Each row of a before or after table is a point. One or more steps were done to the points. Then noise was added and the rows were shuffled. The steps act on how far a point lies along the listed directions, d1 being the first. Name the steps. A step turns or swaps two directions, mirrors them in a line or flattens them onto one, adds a multiple of one to another, or multiplies one. Angles are multiples of 10 degrees, from the lower direction toward the higher: turns from -170 to 170, lines from 10 to 170 but not 90. Use the fewest steps. Two steps may share a direction if one is a turn and the other turns, adds or multiplies; they go together, in the order done. Otherwise the lowest direction goes first.
In the rows, 128 means zero.

Directions:
(1): [104  96  94]
(2): [154  87 148]
(3): [ 89 121 163]
Before (13 x 3):
[[128  92 145]
 [108  88 106]
 [120  87 161]
 [126 117 178]
 [151 117 155]
 [191 119 136]
 [137 105 162]
 [128 111 176]
 [121 131 163]
 [115 108 154]
 [ 73 194 105]
 [125 117 176]
 [120 114 171]]
After, 13 rows:
[[107  99 154]
 [ 66 189  99]
 [131  98 153]
 [203 137 155]
 [120  85 139]
 [112 121 148]
 [151 115 154]
 [114 103 159]
 [106  95 140]
 [114 101 161]
 [107  85 102]
 [116  96 162]
 [109  75 144]]
Steps: add 0.7 times d3 to d1

Directions:
(1): [ 93 109 119 172]
(2): [152 160 153 166]
(3): [144  84 167 130]
(4): [ 88 147 166 112]
Before, 11 rows:
[[115 170 142  83]
 [135 151 145 114]
 [ 91 182 138 104]
 [139 169 113 105]
 [114 164  72  76]
 [104 116 114 112]
 [ 82 196 112 147]
 [123 139 107 175]
 [116 137  97 164]
 [132 147 165  93]
 [ 76 132  99 127]]
After, 11 rows:
[[154 143 132 117]
 [101 208 117 120]
 [ 91 146 118 155]
 [106 119 119 101]
 [157 160 114  80]
 [ 99 152 129 165]
 [133 185 125  87]
 [120 152  53  89]
 [ 79 146 119 104]
 [171 138 141  96]
 [149 158  94 121]]
Steps: turn d1 and d4 by 50 degrees

Directions:
(1): [151 197 141 125 135 125]
(2): [161 125 114 157 112 184]
Before:
[[134  87 133 155 107 167]
 [123 115 129 129 125 112]
 [112  63  99 127 133 148]
 [ 88  33 105 122 112 147]
 [159 158 134 144 123 142]
 [147 169 148 160 127 171]
 [154 232 155 114 148 124]
 [134 155 116 132 141 123]]
After, 8 rows:
[[129 109 126 136 121 124]
 [101 191 161  84 162  63]
 [144 168 143 130 132 112]
 [157 134 139 158 108 176]
 [137  69  97 152  99 206]
 [130 191 162 139 140 132]
 [122 146 118 125 145 109]
 [145  95  95 145 127 184]]
Steps: turn d1 and d2 by -50 degrees

Directions:
(1): [183 142 165  96 144 112 146 157]
(2): [ 86 172 144 129 140 158 170 152]
Before, 9 rows:
[[158 166 160 116 155 139 172 163]
 [108 163 143 112 139 141 170 133]
 [175  94 121 126 119 100  70  88]
 [ 71 143 129 136 137 156 169 129]
 [212  54 116  92  94  69  67 115]
 [103 141 128 137 140 131 120 118]
 [130 147 137 107 140 134 140 155]
 [191  71 126 125 121 106  90 102]
 [ 94 166 122 132 126 147 122 143]]
After (9 x 8):
[[156 129 136 104 136 119 121 148]
 [156 147 155  96 141 117 158 136]
 [104  50  61 148  74 109  56  76]
 [125 170 143 113 133 137 129 158]
 [113 149 142 128 146 130 131 130]
 [123 153 158 109 149 140 182 153]
 [117  72  92 160 110 136  87  80]
 [101 105  95 155 111 132  75  75]
 [206 125 148 111 144 110 132 142]]
Steps: turn d1 and d2 by -60 degrees

Directions:
(1): [ 94 153  85 162 117 139 170 162 110]
(2): [142 130 171 110 147 161 154 187 145]
(3): [127 170 142 170 116 164  76 131 147]
(4): [104 169 117 114 190 112 133 113 164]
Before (14 x 9):
[[132 144 141 142 136 174 140 167 124]
 [117 175 110 166 121 153 131 139 149]
 [135 149 146 156 106 162 142 181 142]
 [136 150 137 151 117 157 122 157 143]
 [105 126  70 170 106 102  86  46 103]
 [151 139 151 132 109 177 154 175 133]
 [190  97 221  54 154 117  58 118 173]
 [120 110 109 173  95 129 115 127 118]
 [106 160  97 131 142 109 157 108 111]
 [155 144 138 174 121 166 142 180 133]
 [115 116 144 148 106 185 137 191 131]
 [124 209 144 130 206 154 141 163 166]
 [119 133 146 142 140 149 139 151 148]
 [139 119 136 151 108 132 153 158 127]]
After:
[[116 175 105 168 119 147 127 128 145]
 [114 136 136 149 136 148 144 152 144]
 [114 215 128 140 200 153 148 163 160]
 [123 106 110 170  95 126 109 119 119]
 [126 153 131 166 100 157 146 179 136]
 [132 152 129 156 115 155 124 157 140]
 [188 105 232  54 162 138  84 161 177]
 [125 149 129 149 132 171 144 164 119]
 [135 121 129 156 104 129 151 154 122]
 [141 144 135 143 105 176 162 176 127]
 [145 148 123 181 116 162 145 176 128]
 [104 120 126 159 102 179 141 188 124]
 [121 115  93 154 111  99  68  35 112]
 [109 157  98 129 141 102 148  97 112]]
Steps: turn d1 and d2 by -20 degrees

Directions:
(1): [136 132 166 108 128 187  91 118 130 118 184]
(2): [125 100 142 122  51 101 120 133  97  92 138]
(3): [138 185 168 145 129  94  86  94 124 119 101]
(4): [123 105 162 148 125 116 135 112  90 205 143]
(5): [169 135 135  89 112  99 107 177 166 164 133]
(6): [ 91 162 162  69 136 129 167 147 100 125 117]
Before:
[[128 140 125 139 135 117 161 148 129 154  99]
 [123 120 142 116 147 136 132 103 130 131 101]
 [174  81  67 137 141 115 137 179 198 206 132]
 [106 157 110 117 146 121 154 125 151 123 102]
 [105 146 143 109 122 138 138 122 141 123 108]
 [112  99  88  81 138 193 167 155 132 109 126]
 [125 155 119  99 164 154 123 146 140 138 143]
 [127 127 143 110 161 119 144 118 140 162  99]
 [172  75  57 242 153 127  52  95 175 131 153]
 [137 100 131 165 100 133  87 108 142  95 145]
 [148 149 100 105 139 161 121 157 188  36 128]]
After:
[[125  98  91  66 124 179 159 175 140 116 130]
 [118 156 112 105 132 110 147 140 160 129 104]
 [193  72  64 220 130 107  41 120 190 144 160]
 [141 148  97 112 146 166 123 150 185  32 125]
 [124  84  51 187 196 163 169 115 168 179 119]
 [128 126 143 109 158 115 143 119 143 163  98]
 [126 139 126 141 134 117 160 146 130 154  98]
 [125 156 118  99 161 155 124 146 139 137 142]
 [138 116 145  98 129 120 124 123 139 137 104]
 [109 144 146 104 116 133 133 127 142 125 109]
 [138 101 130 165  98 131  86 109 145  98 146]]
Steps: mirror d2 and d5 in the line at 160 degrees

Directions:
(1): [145 127 113 152 112 108 121  73 133  56  97 134]
(2): [150 160 179 116 122  83 131 159 168 103 137  92]
(3): [ 75 116  85 145  87 118 156 163 157 103 155 127]
(4): [139  62 140  86 126 154 130 165 132  98  88 123]
(5): [108 113 119 155 169 115  57 156 106 103 146 104]
(6): [126 132 162 119  66 171 101 114  98 111 168 112]
Before:
[[107 141 110 117 126 120 153 134 142 124 135 119]
 [149 162 166 132 122 110 104 113 134  97 135 110]
 [ 89 124 106 161  93  84 135 157 168  60 163 114]
 [122 102 100 170 125  77 123 150 164  60  89 122]
 [ 92 133  94 159  99 161 129 136 111 133 155 154]
 [109 131  96 145 168 112 124 132 116 118 106 115]
 [145 136 148 123 172 130  63 106 122 120 128 117]
 [126 105 140 114 129 103 124 127 150  85 120 110]
 [123 165 157 108  95 105 154 132 163 112 136  91]
 [142 170 145 138 167  54 104 131 159 102 120  87]
 [122 119 160 133 103 122 112 193 143  64 161  79]
 [129  93 122 153 152 126 105 127 108 138 139 140]
 [113 166  76 168  68  77 176 104 175  27 118 108]]
After, 13 rows:
[[130  79 131 139 131 158  75 149  96  56 128 101]
 [107 124  86 135 155 132 147 122 116 137 100 129]
 [113 137 143 130 120 102 106 133 144  70 127  84]
 [109 137  81 172 166  79  87 101 127  84 114 114]
 [128 100 117 146 138 139 132 117 113 162 139 154]
 [101  58  94 136 105 130 125 150 140  48 116 132]
 [134  98 129 120 142 121 111 101 126  94 107 125]
 [104 117 119 122  86 172 156 166 131 141 142 148]
 [123 105  74 136  71 111 175 117 165   8  78 116]
 [126 151 127 160 121 119  93  96 118  88 140 124]
 [113 124 117 108 132 120 142 144 142 109 125 110]
 [137  70  89 156 131 121 129 118 136  80  57 148]
 [120 147 110 145 157 146  85  75 113 144 143 142]]
Steps: turn d1 and d2 by -30 degrees; turn d2 and d5 by 60 degrees; turn d3 and d4 by 50 degrees

Directions:
(1): [151  75 106 146 179 104 125 115 126 116 101 141  65 112]
(2): [163 134 129 156  97  44 118  88 115 138 138 135 150 141]
(3): [ 65 129 183 151 157  95 149 109 161 102 117 102 134 124]
Before:
[[110 140 180 175 107  94 151 122 151 112 110 103 144 121]
 [135 139 121 149 105  89 120 103 127 148 139 114 163 144]
 [121 127 163 168 139  57 130  85 141 111 126 118 139 135]
 [225 113  48 115 109 166 105 138 101 154 131 166  87 141]
 [217 102  55 121 112 135 106 146  77 152 132 168 101 150]
 [108 115 168 162 155  90 111  91 138 110 116 111 119 136]
 [204 160  78 107  86 121 101 137  86 153 148 160 138 140]
 [194 121  75 100 116 197 111 150 114 147 134 155 109 132]
 [166  98  97 121 128 112 112 140 112 132 131 157 129 131]]
After, 9 rows:
[[166 112 101 121 110 106 111 139 110 136 138 154 148 137]
 [218 123  64 123  88 123 106 141  75 159 145 166 129 159]
 [ 99 147 184 164 107 119 155 133 154 112 110 102 149 121]
 [105 132 175 161 136  88 112  90 137 115 125 107 142 142]
 [188 172  84  93  82 151 106 153  89 155 152 156 148 141]
 [207 110  72 109 121 174 109 140 112 147 129 158 100 131]
 [103 154 173 156 116  79 133  97 143 117 138 111 169 142]
 [114 155 130 134 101 128 126 122 134 148 144 108 175 143]
 [233 122  51 121  91 144 104 128  97 158 137 166 105 147]]
Steps: turn d1 and d2 by 50 degrees

Directions:
(1): [132 120 116 177 137 188  86 154  98 174 133 123 168 152 147 122 115  93
 146  82]
(2): [136  65 128  72 127 164 147 114 135  85 120  99 167 118 187 158 118 109
 128 123]
Before, 9 rows:
[[128 122 136  78 112 103 176 112 162  66 135 124 117  97 132 135 145 149
  100 142]
 [149  45 126  47 115 227 112 104 151  85 123  83 210 114 209 167  88  79
  137  80]
 [149  81 137 101 120 182 142 126 117 106 142  96 155 129 184 157 110  97
  146  86]
 [119 103 108 162 126 186  97 127  99 145 147 134 174 119 146 147 130  78
  129 114]
 [110 153 123 148 134 102 131 144 121 141 141 150  72  98  53 117 134 138
  134 147]
 [130 100 120 131 123 186 107 114  96 147 111 128 174 160 134 128 101  97
  144  90]
 [150  44 132  73 140 148 149 123 140  80 129  98 194 126 195 137 116  87
  143 116]
 [100 201 166 112 130  13 172 110 169 117 120 130  53  89  45  96 164 176
  113 185]
 [151  84 120  15 129  88 181  78 168  35 143 127 105 105 158 177 134 157
  102 195]]
After (9 x 20):
[[128 112 120 131 120 166 113 113  99 148 112 134 158 156 118 124 108 105
  140 101]
 [142 100 128  92 113 186 100 113 150 116 128 110 170 119 156 139 100 101
  134  91]
 [124 136 130 100 116 107 161 120 153  85 138 128 120 105 126 127 143 144
  105 131]
 [140  88 132 107 140 123 138 129 137 110 134 119 165 130 155 118 121 101
  141 122]
 [148 110 115  62 131  91 155  91 155  74 147 137 102 121 137 158 132 153
  113 179]
 [116 117 112 158 125 170 106 120 104 142 146 141 159 114 132 146 133  88
  128 124]
 [107 164 162 102 132  53 167 111 164 109 117 115  89  92  87 111 154 152
  119 163]
 [115 126 122 128 137 120 135 138 122 127 137 137  93  95  79 129 128 126
  138 139]
 [145 114 139 123 120 159 141 130 117 122 142 115 132 133 154 142 114 110
  144  92]]
Steps: multiply d1 by 0.7; multiply d2 by 0.4

Directions:
(1): [100 141 120 129 126 114  76 107 177 135 131 102 168 157 111  89 122 171
  77 100 190 124 138 160]
(2): [ 58  78 165 107 129 172 117 174  88 145 106 116 145 161 148  88 159 143
 148 135 134 151 117 110]
Before, 12 rows:
[[144 154 108 139 138  91  98  85 179 119 134 120 125 147 112 122 115 163
  100 106 161 109 132 139]
 [124  91 153 118 119 158 166 176  51 128 121 150 101 108 147 129 160  88
  170 155  64 148 115  81]
 [115  90 164 130 138 153 178 165  63 139 114 148  76 115 163 130 167 109
  182 164  67 140 124  90]
 [ 74 126 114 116 123 155  73 138 154 144 123  99 154 172 131 111 134 179
  107 119 187 133 142 157]
 [121 120 114 138 146 154 148 147 118 128 137 115 121 111 119 112 132 116
  137 132  95 139 121 118]
 [ 45  81 149 104 118 156  93 173 112 145 108  93 148 162 157  87 171 155
  128 126 147 127 110 125]
 [ 33  86 180 107 122 151  82 153 152 169 108  96 191 185 126  51 150 171
   93 120 218 141 135 138]
 [185 144 136 134 143 128 190 117 105 114 132 164  86  76 130 181  99  84
  165 164  70 119 120 102]
 [113 128 126 117 130 115 111 135 119 132 126 104 135 134 122 110 145 141
  113 129 139 123 143 118]
 [ 98  99 146 119 132 160 117 149  94 140 119 137 128 147 147 110 152 129
  135 126 132 132 133 136]
 [ 92  52 166 112 125 173 161 186  48 126  98 133 102 134 158 127 164 103
  179 163  95 161 119 103]
 [ 25  75 170 124 109 167  95 162  91 174 111 120 152 169 145  69 152 147
  123 126 150 149 142 111]]
After:
[[176 148  89 136 128 137 158 127 114 119 137 149  82 104 138 207 115 104
  163 155  90 119 138 125]
 [162 154 109 140 130 115 119  98 140 124 144 148 117 117 123 145 119 122
  107 116 134 112 148 156]
 [148 139 116 127 130 105 137 127 113 125 133 120 117 111 125 141 135 120
  128 137 114 119 142 110]
 [123 157 118 151 136  87  88  85 195 139 141 107 143 145 115  88 129 181
   64 103 184 114 153 171]
 [230 167 118 152 126  83 199  93 145 120 148 170  76  58 114 206  98  62
  144 155  89  99 142 116]
 [159 154  93 149 121  76  87  72 197 112 138 108 146 129  97 125 102 155
   55 104 195 116 152 189]
 [125 136 102 143 147 137 121 128 152 127 139 107 140 119 110 101 123 136
  109 116 127 131 129 135]
 [189 171  81 146 117  77 138  94 164 111 150 128  98  82 128 182 116 105
  113 129 105  82 127 144]
 [125 104 145 120 139 141 154 148  86 122 114 145  92 135 148 141 147 120
  179 142  91 128 109  87]
 [ 54 109 165 114 143 151  83 130 150 149 114 103 173 165 119  67 124 177
   98 117 190 138 129 138]
 [196 181  92 173 108  77 142  69 158 132 160 158  99  83 109 175  88  95
   98 121 112 100 162 132]
 [128 156 106 137 115  93  75  96 179 127 143 112 164 140  94  87 123 163
   53  95 182 123 146 157]]
Steps: turn d1 and d2 by -170 degrees

Directions:
(1): [137 186 123 102 122 203 114  74  62 122 152 146 128 178  89 127 140  83
 121 121 109 135 168 100 129 159 116 106 134 144 140 142]
(2): [189 142 117 113 117 118  95 141 177 151 116 131 156 171 109 100 169 119
 122  91 123 108 140 132  55  73 143 140  85 147 173 133]
(3): [179  83 143 107 155 186 127 158 106 135 151 148 150 120 148 151 116 178
  78 100 155 120 170 130 134  92 114 111 140 157  79  80]
(4): [123 116 133 138 105 125 117 188 123 110  78 115 173 140 112 105 115  51
 108  92 141  96 121 157 186 147 156  76 152 150 142 104]
(5): [172 126  71 112 126  93 132 127 124  99  87 131 129  60  82 143 129 120
  83 126 109 134 119  87 129 170  64 141  89 162 125 114]
(6): [173 109 138 142  56 158 130  77  94  62 115  94 121  98 146  84 112 140
 111 142 131 133  96 149 135  81 161 139 119 146 123 168]
Before (12 x 32):
[[232 114  95  98 140 152 113 101 123 134 159 161 116  98 100 146 126 179
   59 129 116 146 190  89  75 114  63 157  69 165 109 123]
 [205 128 106 123 127 117 114 126 128 127 110 120 136 135  88 110 135 117
  116  99 118 117 138 102  98 115 119 120  91 168 168 127]
 [139 134 145 142  90 163 120  85 112 104 125 116 127 162 125  67 152 106
  124 119 126 131 133 147 107  90 167 127 133 144 158 176]
 [110 140 151 105 128 168 116  87 110 143 144 126 118 158 125 131 108 130
  140 137 117 131 143 135 122 140 148 124 143 114 118 138]
 [ 91 168 112 144 136  78 147 133 155 136 112 108 119 105 117 119 107  95
  169 141 114 147  69 133 131 172 137 124 129 108 141 141]
 [ 78 145 113 143 121  60 143 160 125 107  88 105 108  84  88 145 131  85
  150 137 142 124 107 111 166 192  85 123 124 122 141 128]
 [116 114 101 143 140  46 127 175 173 143  71 125 126 101 104 130 133 114
  119 126 107 124  97 123 113 155 111 130 102 122 135 122]
 [200  89 109  92 185 108  97 185 185 205 128 160 167  98 128 169 168 188
  108 115 144 119 163 102  47  91  76 147  72 139 124  88]
 [166 146 112 118 124 113 122 122 160 155 134 148 116 138 126 143 172 154
  128 127 114 125 145 115  47 102 104 163  91 142 142 115]
 [146 128 171 140  56 144 122 159 118  89 104 103 160 127 137  75 151 121
  136 109 137  97  95 179 124  70 185 112 142 162 144 163]
 [143 176 142 121 126 177  99  88 102 139 136 135 128 197 108 130 135  88
  126 116 104 130 163 118 126 148 155 107 131 142 175 139]
 [ 79 127 151 150 151  60 130 138 193 151 132 120 124 138 177 133 130 120
  192 128 114 147 104 142 104 116 156 148 107  73 143 149]]
After, 12 rows:
[[176 130 148 133 130 147 111 127 131 150 141 120 136 185 121 100 136 124
  147 100 132 114 148 130  95  85 165 111 118 143 171 136]
 [136 164  98 104 161 115 132  76 115 122 139 148 112 104 115 165 134 116
  135 129  84 169 145  69 105 176  69 150  79 120 121 139]
 [166  93 136 143 142  79 113 158 199 153 109 120 131 119 155 138 131 173
  118 117 128 122 119 142  96  89 153 151 103 135 155 111]
 [112 161 142 110 161 185 121 100  87 164 163 159 109 184 115 148 138 135
  126 131 108 144 171 105 100 143 119 112 136 117 111 134]
 [105 152 161 160  80 116  93 146 160 144 120 114 146 210 119  69 124  36
  157 119 126 109 137 182 134 118 205 100 133 111 194 172]
 [ 87 139 170 123 162 166 143 119  93 150 191 135  89 145 146 170 132 182
  161 144 164 142 167 115 126 123 103 132 152 102  95 124]
 [176  92 121 138 104 116 128 107 147 101 109 116 122  96 131  84 150 159
   95 122 129 133 117 134  89  77 129 157 101 156 138 154]
 [204 122 134 107  79 169 129 129  86  77 116 126 148  78 112 109 153 170
   85 113 125 117 123 128 103  85 111 133 110 194 109 143]
 [124 100 124 120 124  85 123 133 166 134  97 110 126  97 127 129 103 143
  127 136 121 121 103 141 120 137 134 143 117 119 122 126]
 [127 163 124 114 172 152 150  93 119 154 179 136 103 113 135 151 110 174
  150 149 121 168 119 108  98 142 110 140 128 112  98 129]
 [127 180 120 130  99 114 113 122 148 148 116 136 127 179 108 116 173  79
  152 123 107 116 134 131  78 132 138 134 112 134 175 135]
 [114 189 126 107 127 151  74 153 118 183 102 145 186 205  75 117 173   8
  157 107 118 103 160 120 116 173 139  75 120 130 199 135]]
Steps: turn d1 and d2 by 20 degrees; turn d1 and d5 by -160 degrees; swap d3 and d4

Directions:
(1): [155 157 129 157 134 109 124 172 134 120 129 187  97 118 112 146 107 116
 176  76 137 135 138 118 184  53 125 107 105  62 110 113 137 153  61 164
 119 147 123  97 155 102 160 137 155  88 141 153]
(2): [ 96 118 126 120 137 135 117  78 123 108  50  83 162 107  97  98 108 104
 112  87 107 128 128 114 135 189 129 138 118  95 109 102 128 136 136 202
 121  90  98 147  99 103 168 116 195  84 147 135]
(3): [161 123 151 149 168 140  90 177 138  86 154 155 194 122  84 101 111 112
 134 151 122 174 140 164 110 163 109 147  65 149  89 127 128  94 130 107
 128 103 100  96 108 165 138 177 115 133 150 192]
(4): [127 149  99  52 135 146 108 127 147 123 156 123 108 119 145  76  92 133
 182 120 172 152 167 108 104 146 110 150 166 168 113 153  77 152 141 104
 128 161 149  94 106  63 175 145 153 106  89 150]
Before:
[[ 92 115 126  95 117 131 141  94 121 151 103  94 131 121 147 116 145 131
  111 143 120 120 123 110 115 170 120 136 151 138 149 121 128 133 158 124
  122 124 131 143 129 130 118 106 121 124 113  96]
 [153 126 139 208 100 100 182 141 109 167 154 164 125 155 143 217 195 152
   92 149  96  87  79 146 158  65 151 105 102  89 165 123 179 111 103 103
  138 128 134 165 191 213  48  88  58 175 154  77]
 [127 138 140 137 129 132 128 127 132 132  99 129 134 115 108 117 119 110
  130 103 130 120 123 121 124 137 119 123 117 110 119 124 135 140 127 153
  125 120 118 135 121 129 137 112 150 115 135 122]
 [ 93  84 131 121 111 146 138  77 110 129 120  64 170 137 140 105 149 131
   67 178 108 119 102 140  71 209 138 134 135 171 134 149 135 105 205 110
  140  92 116 188  86 159  89 104 102 161 127 103]
 [130 117 127 124 118 118 144 117 124 114 101 119 125 129 127 142 116 110
  124  94 110 139 137 116 146 120 135 124 111 104 119 118 121 148 117 168
  122 129 130 128 131 109 156 125 152 110 139 130]
 [130 137 113 123 116 155 130 123 137 143 118 134 101 127 135 141 136 127
  145 125 125 117 100 131 143 106 118 115 125 120 145 129 132 147 143 109
  130 143 151 126 141 122 129 115 120 118 111 110]
 [107 126 130 136 120 144 135  92 125 142 105 123 134 119 108 122 130 118
  126 122 134 117 122 100 126 145 128 118 125 103 123 124 133 155 119 161
  121 123 124 137 127 129 149 119 137 127 138 116]
 [140 111 161 143 163 153  99 134 139 116 124 137 181 117  80 103 114 116
  123 132 115 143 138 137 133 169 115 153  73 120 108 128 136 104 118 134
  142  91  92 112 108 146 149 158 157 118 150 176]
 [150 120 138 184 120 127 119 128 142 117 107 153 134 131 105 148 153 129
   93 114 118 126 113 144 167  93 140 121  76  75 120 101 155 103 108 138
  115 105 108 137 139 157 116 115 118 136 140 127]
 [194 128 157 152 133 139 114 210 141 138 233 183 151 176 137 155 154 139
  121 215 127 144 124 187  88  98 117 112  94 188 146 150 135  72 132   7
  127 140 147  96 148 210  80 170  25 206 139 146]
 [147 137 143 140 144 130 107 149 134  95 137 153 138 128 107 138 124 128
  134 146 129 158 118 128 134 111 127 123 104 142 120 137 138 115 109 126
  131 120 124 103 122 148 119 156 122 125 137 150]
 [146 129 150 191 125 106 144 141 116 132 120 149 122 130 104 164 149 131
  103 130  92 126 106 139 141  76 144 120 124  90 143 106 164 125 102 151
  127 107 128 151 146 155 111 112 107 139 164 100]
 [107 129 123 153 128 124 128 104 135 114 102 129 144 118 115 134 127 115
  134  99 116 136 120 120 144 146 130 127 107 105 111 109 130 128 121 162
  119 125 119 133 126 142 142 130 144 110 141 124]]
After:
[[172 141 143 158 134 119 128 178 129 129 187 174 116 137 119 143 137 142
  138 161 125 149 131 146 112  75 130 135 134 142 137 134 137 120 113  88
  134 139 147 115 142 147 115 141  77 157 137 122]
 [139 145 134 114 133 142 118 143 140 132 137 137 126 119 118 107 115 118
  148 119 150 134 136 126 108 132 112 129 127 145 115 140 116 139 132 113
  127 141 133 118 117 121 138 124 129 128 120 132]
 [ 96 126  98  95  76 122 170  79 115 172 139 101  49 139 194 138 141 150
  130 125 147  90 117  95 124  92 147 103 198 126 161 160 122 168 150 123
  133 164 162 174 133  83 111  75 121 130  89  64]
 [108 138 119  99 114 117 149 117 127 157 114 130  91 120 152 128 132 128
  152 112 137 123 129  94 146 112 118 121 156 104 147 118 124 159 116 138
  120 147 136 122 150 101 137 110 136 102 108 101]
 [123 142 113 117 129 133 120 130 148 117 157 145 129 124 136 119 122 128
  160 123 145 150 138 122 117 140 115 139 126 154 112 135 103 131 130 105
  124 151 143 109 124 130 142 146 121 128 111 135]
 [168 129 126 135 124 141 108 153 156 124 179 161 122 141 133 123 145 149
  120 156 156 149 135 147 127  96 127 140 105 145 122 139 120  98 133  63
  124 137 136 110 132 152 110 135  79 164 104 140]
 [128 140 125 118 124 149 125 123 136 138 146 149 124 123 116 112 121 125
  158 134 155 134 140 102 117 128 120 121 131 122 119 143 116 157 112 128
  120 148 142 110 133 116 155 134 121 131 125 136]
 [116 109 138  88 139 161 120 102 137 148 157  99 145 132 133  97 132 144
  117 171 138 125 141 126  92 183 118 164 139 182 141 159 110 112 163  81
  150 120 130 126 102 130 122 137 129 151 108 132]
 [140 135 122 145 123 151 122 137 136 133 111 144 122 122 115 138 132 118
  146 118 113 129  99 139 156 111 119 114  97 101 133 118 142 141 127 124
  126 129 137 122 141 131 138 123 127 108 129 129]
 [149 119 125 103 133 128 128 144 134 109 145 137 133 133 131 124 106 116
  142 120 131 162 155 125 124 124 121 135 108 139 108 135 102 137 127 125
  123 145 137 103 123 112 162 152 130 124 126 151]
 [128 123 143 128 135 137 115 116 129 105 125 117 146 133 118 137 138 134
  105 163 126 147 107 126 109 143 136 132 120 164 131 140 139 108 139 118
  134 110 127 127 115 158 103 144 118 139 131 128]
 [122  94 159 187  95 127 160  99 108 167 105  97 156 173 139 195 194 128
   26 184  62  75  68 165 111 143 155  91 112 127 182 110 182  77 153 106
  124  88 125 190 147 228  53  95  68 196 174  64]
 [181 145 134 195 113 103 166 185 124 160 205 205 113 155 144 208 177 155
  134 155 122 112 103 155 156  38 138 109  94 104 151 137 161 110  85  68
  137 154 145 125 197 205  63 116  46 177 141 111]]
Steps: turn d1 and d3 by 80 degrees; swap d2 and d4
